Each row is a point. The window is the flat piece filled in between its corners: a triangle in 3 columns, a solid with four corners in 4, and so on. A path goes straight from each point to the next, and from the last back to the first. After which points does the path pass through the window?

Window, 4 rows:
[[ 1.2  0.6 -1.7  0.2]
 [ 0.0 -4.5  2.5  2.5]
 [ 2.2 -2.5  4.6  1.6]
 [-2.8  5.7  0.5 -2.5]]
Path:
(1): [-1.3  0.9  2.5 -2.6]
(2): [-1.4  3.8  2.3  2.5]
(3): [0.4 0.0 2.7 2.3]
(4): [ 1.0 -1.7  2.6 -1.7]
(5): [ 2.5 -5.8  4.6 -1.8]
(6): [ 2.7 -1.9  4.3  5.6]
(7): [-2.1  6.2  0.2  1.9]
(8): [-2.5  3.5 -0.3 -4.9]
(9): [-0.4 -4.7  2.0 -2.1]
(10): [-0.9 -1.3  1.3  3.1]
(11): [-2.0  4.5  0.9  1.9]
(12): [-1.5  1.6  0.7 -4.2]
(13): [ 0.3 -2.1  5.0 -1.8]
(14): [0.0 1.2 4.9 4.2]
(15): [ 1.2  2.0 -0.3  4.3]
(16): [ 0.9 -2.2 -0.7 -3.0]
Through the window after points: 3, 11, 15

Window (6 x 6):
[[-1.1 -4.4  3.9 -0.5  2.0  0.3]
 [ 5.1  0.9 -3.1 -3.2 -2.7 -0.3]
 [-4.7 -1.4  1.2  5.1 -4.8  0.2]
 [ 0.0  5.4 -5.1 -0.6 -0.1 -1.0]
 [ 2.4 -4.7  1.2  5.0 -0.7  0.5]
 [-6.9 -0.9 -4.3 -1.1 -2.1 -0.4]]
Path:
(1): [-1.8  2.1 -2.8 -0.6 -1.4  3.9]
(2): [-1.3  1.5 -1.8 -0.3 -2.5 -3.8]
(3): [-2.2 -2.0 -1.5  1.1 -2.0 -3.7]
(4): [-2.9 -1.5 -2.2  1.6 -1.5  6.0]
(5): [-4.0  0.2 -1.6  1.4 -2.9  3.2]
(6): [-3.9 -0.8 -1.8  1.4 -2.3 -2.0]
(7): [ 0.2 -0.7 -2.8 -0.1 -1.3 -5.2]
(8): [ 0.4  0.3 -2.5 -1.2 -0.8  5.5]
Through the window after points: 3, 5

Window:
[[ 1.9  1.0  0.0  3.0  6.0 -0.6]
 [-6.1  0.3  4.5 -1.0  0.9  0.0]
 [ 0.6 -1.3 -6.4  1.7 -6.0 -1.1]
 [-3.9  4.2  3.0  0.1 -1.2 -0.2]
 [ 6.2 -0.9  2.5  3.6  4.6 -1.4]
 [ 0.0  0.4 -4.2 -3.1 -4.3  0.0]]
Path:
(1): [ 0.5  2.3  0.6  0.6  3.7 -6.8]
(2): [ 0.0 -1.3 -4.4  0.9 -2.4 -7.3]
(3): [ 0.0 -0.5 -3.6  1.4 -4.4  1.8]
(4): [ 0.1  0.7 -2.0  0.4 -1.6  3.0]
(5): [ 0.9  0.4 -2.1 -1.9 -1.7 -2.6]
(6): [-5.1  1.5  2.3 -0.5  1.5 -4.8]
(7): [-3.9 -0.2  3.7 -0.3  0.9  2.2]
(8): [-2.6  0.3  1.2  0.8  0.6  3.5]
(9): [-3.1  1.7  0.6 -0.6  1.1 -4.9]
(10): [-2.9  2.9  2.0  0.1  1.6 -6.6]
(11): [-0.1  1.4  1.7  1.4 -0.4  5.9]
(12): [ 1.0 -0.4 -0.8  0.0 -1.0  1.4]
(13): [ 0.4  0.8 -2.1 -1.3 -1.5 -4.1]
(14): [-3.8  1.9  2.7 -1.0  2.2 -4.9]
(15): [-3.9 -1.1  2.8  0.5 -0.4  3.7]
(16): [-0.2  1.0  1.6  3.6  2.4  4.5]
Through the window after points: 2, 4, 6, 10, 12, 14

Window, 8 rows:
[[-2.8 -6.3  1.6 -1.8  4.3 -2.6  0.4  2.3]
 [-0.1  5.1 -1.5 -3.2 -5.6  8.8 -0.9  2.1]
 [-2.7  2.4  0.2 -2.0  2.2 -5.5  1.2 -1.1]
 [ 0.3  3.2 -4.8 -0.1  3.4 -0.4  5.1  4.7]
 [-1.3  0.4 -1.6  5.4  1.3  5.0 -1.3  3.0]
 [ 2.3  0.6 -0.3  0.8 -2.9 -1.9  0.9  0.6]
 [-0.6 -0.8  9.6  4.7  4.2 -2.6  3.3  0.0]
 [ 4.8 -3.3 -1.5 -2.3  6.4 -5.2 -3.0 -0.7]]
Path:
(1): [ 0.9 -0.9 -0.3  1.1  0.8 -1.8  3.8 -3.1]
(2): [-0.3 -0.1  2.3 -0.2  0.5 -2.4 -1.1  3.7]
(3): [-0.8  0.8 -0.6  3.1  0.6  2.7 -1.7  4.6]
(4): [-1.1 -0.4 -1.8  4.7  2.4  4.7  1.0 -0.6]
(5): [ 2.1 -3.4 -1.7  0.4  4.4 -0.8  0.3 -2.3]
(6): [ 0.3  0.3  1.6 -0.5  1.9 -2.6 -3.2  2.6]
(7): [ 0.6  2.5  1.4  1.2  0.5 -4.3 -2.0  7.6]
(8): [-1.1 -1.9  1.3 -0.5  1.0  2.6  0.9 -2.7]
(9): [ 2.2 -1.0 -4.1 -0.5 -1.0  0.8  2.6 -3.3]
(10): [ 0.3  2.1 -0.5  0.2  0.1  0.3 -1.4  4.5]
(11): [ 0.4  3.7 -0.8 -1.9 -0.8  2.7 -0.2  3.5]
(12): [ 0.3  1.1 -3.1 -0.6 -0.7  4.5  2.6 -0.1]
(13): [ 0.1 -0.4 -1.2 -1.5  0.9  1.4  4.5 -4.5]
(14): [ 0.6  3.8  1.0 -0.1  1.2 -5.1 -0.5  7.7]
(15): [-0.7  0.4  1.1  0.8  3.7 -4.2  1.0  3.7]
(16): [-0.5 -0.2 -1.4  1.2  4.1 -1.3  4.3  0.6]
Through the window after points: 1, 3, 11

Window (9 x 9):
[[ 0.7 -2.7 -2.8 -4.5  4.3 -4.6  2.8  2.7  0.0]
 [-5.5 -3.6  0.3  4.0 -0.4  0.0 -2.1  0.5  0.5]
 [ 1.6  2.4  2.1  4.3 -3.0  1.4  2.2 -3.2 -0.6]
 [-0.9 -2.1 -4.8 -0.9  7.2  4.7  4.4  4.1  4.3]
 [ 4.0 -2.3 -4.6  8.1  0.0  0.6 -3.7  3.7 -1.0]
 [ 1.8  0.3  2.2 -3.3 -1.5  1.5  0.6  4.3 -1.2]
 [ 0.7  5.9 -1.0  2.5 -0.4  1.2 -1.3 -3.2  0.4]
 [ 2.9 -2.6 -3.0 -3.0 -3.7  1.9  0.4  3.2  0.9]
 [ 1.4 -0.6  0.9  5.4  2.0  0.6 -4.9 -5.5 -0.1]]
Path:
(1): [-0.5 -0.2 -2.1  3.5  1.3  4.9 -2.1 -1.3 -5.4]
(2): [-2.5 -5.5 -4.5 -0.5  2.0  5.4 -2.5  1.1 -4.4]
(3): [ 0.5  0.2  1.1  4.1 -3.1 -2.9  0.0  1.8  4.2]
(4): [ 0.6 -1.1 -1.0 -1.3  2.5 -0.6  1.7  2.4  2.8]
(5): [ 0.5 -2.5 -4.7 -1.9  2.4  1.1  2.3  1.9 -3.6]
(6): [ 0.4 -2.7 -2.1 -0.3 -1.8  1.8  0.3  1.8 -2.7]
(7): [ 1.1 -0.5 -0.5  1.4 -0.8 -0.5 -1.9  2.5  6.9]
(8): [ 0.1 -0.4 -0.9 -1.1  1.3 -0.4  1.5  4.0  6.9]
(9): [ 0.9 -2.3 -3.9 -0.9  2.1  3.8  2.0  2.5  0.5]
(10): [-3.8 -3.6 -4.5  0.1  1.4  5.3  1.7  0.5 -3.6]
(11): [ 0.7 -0.5 -0.6  1.6  5.1 -0.1  1.3  3.9  7.7]
(12): [ 0.7 -1.7 -1.4  2.1  3.8  1.4  1.4  1.6  4.9]
(13): [-0.7 -0.9 -3.8  0.1  4.4  4.3  0.8  0.4 -0.9]
(14): [ 1.5 -1.3 -2.1  0.9  0.3  2.4  0.7 -0.6 -3.0]
(15): [ 1.7  0.0  0.6  2.9 -0.4 -0.6 -2.4 -0.5  2.4]
(16): [ 1.5  0.8  1.5  5.3 -1.3  1.8 -2.5 -2.2  3.3]
Through the window after points: 2, 4, 6, 8, 10, 12, 14

Window (11 x 11):
[[-1.4  3.8  0.3  4.8 -4.9 -2.0 -0.8  0.7 -1.5 -2.1  0.4]
 [-1.9 -1.6  2.7  0.9 -5.7 -1.8 -0.5 -1.1 -4.3  1.0  3.2]
 [-4.7  2.7 -4.0  0.0 -2.0 -0.4  0.8  2.0 -1.5  4.1  0.2]
 [-5.4  6.5  3.6  0.5 -4.6 -1.2  2.6  0.7 -1.5  1.1  1.7]
 [-3.5  2.2  1.4  1.4  0.8 -5.4  0.1  2.7 -0.7  3.9  0.0]
 [ 7.7 -3.9 -0.6 -5.9  2.2 -1.4  2.1 -3.3  0.2 -3.0  0.0]
 [ 5.8 -1.4  1.9 -2.6  4.8  3.0 -1.9 -3.6 -2.2 -2.1  1.1]
 [-1.1  1.9 -3.6  3.5  2.7 -3.4  7.6 -0.7 -2.5  8.2 -1.4]
 [ 0.7  2.6  0.1  1.8 -2.4 -1.2  2.6  2.5  1.0  8.7  0.1]
 [-3.6  1.0  2.4  1.0 -4.2 -1.4 -2.3 -5.4  4.5  3.9  1.3]
 [ 3.8 -5.5  1.2 -1.5  5.0  3.2  3.0 -0.4  1.8 -2.8  0.1]]
Path:
(1): [-0.9 -1.4  0.7 -1.2  0.2  0.2  2.0 -0.5 -3.4  0.8 -6.6]
(2): [-1.5 -0.4  1.0  1.1 -1.5 -1.6  2.0 -1.3 -0.3  4.0 -1.4]
(3): [-0.9  1.6 -0.5  1.4 -0.3 -1.5  1.9 -1.9  0.2  3.6  2.3]
(4): [-1.4  1.5 -2.7  0.7 -0.4 -1.9  1.3 -1.2  0.2  2.4  5.4]
(5): [-0.1 -1.7  2.3  0.2 -2.3  0.7 -0.2  1.2 -4.0  1.7 -5.5]
(6): [-0.9  1.2 -0.4  1.6 -1.1 -2.4  3.2 -1.3 -0.8  4.3 -4.2]
(7): [-0.4  1.4 -2.9  1.1  2.1 -1.6  2.9  1.1 -1.7  2.8  6.9]
(8): [ 2.7  0.7  0.8 -0.1  2.2  0.3  1.3  0.3 -1.0 -0.6  4.2]
Through the window after points: 2, 6
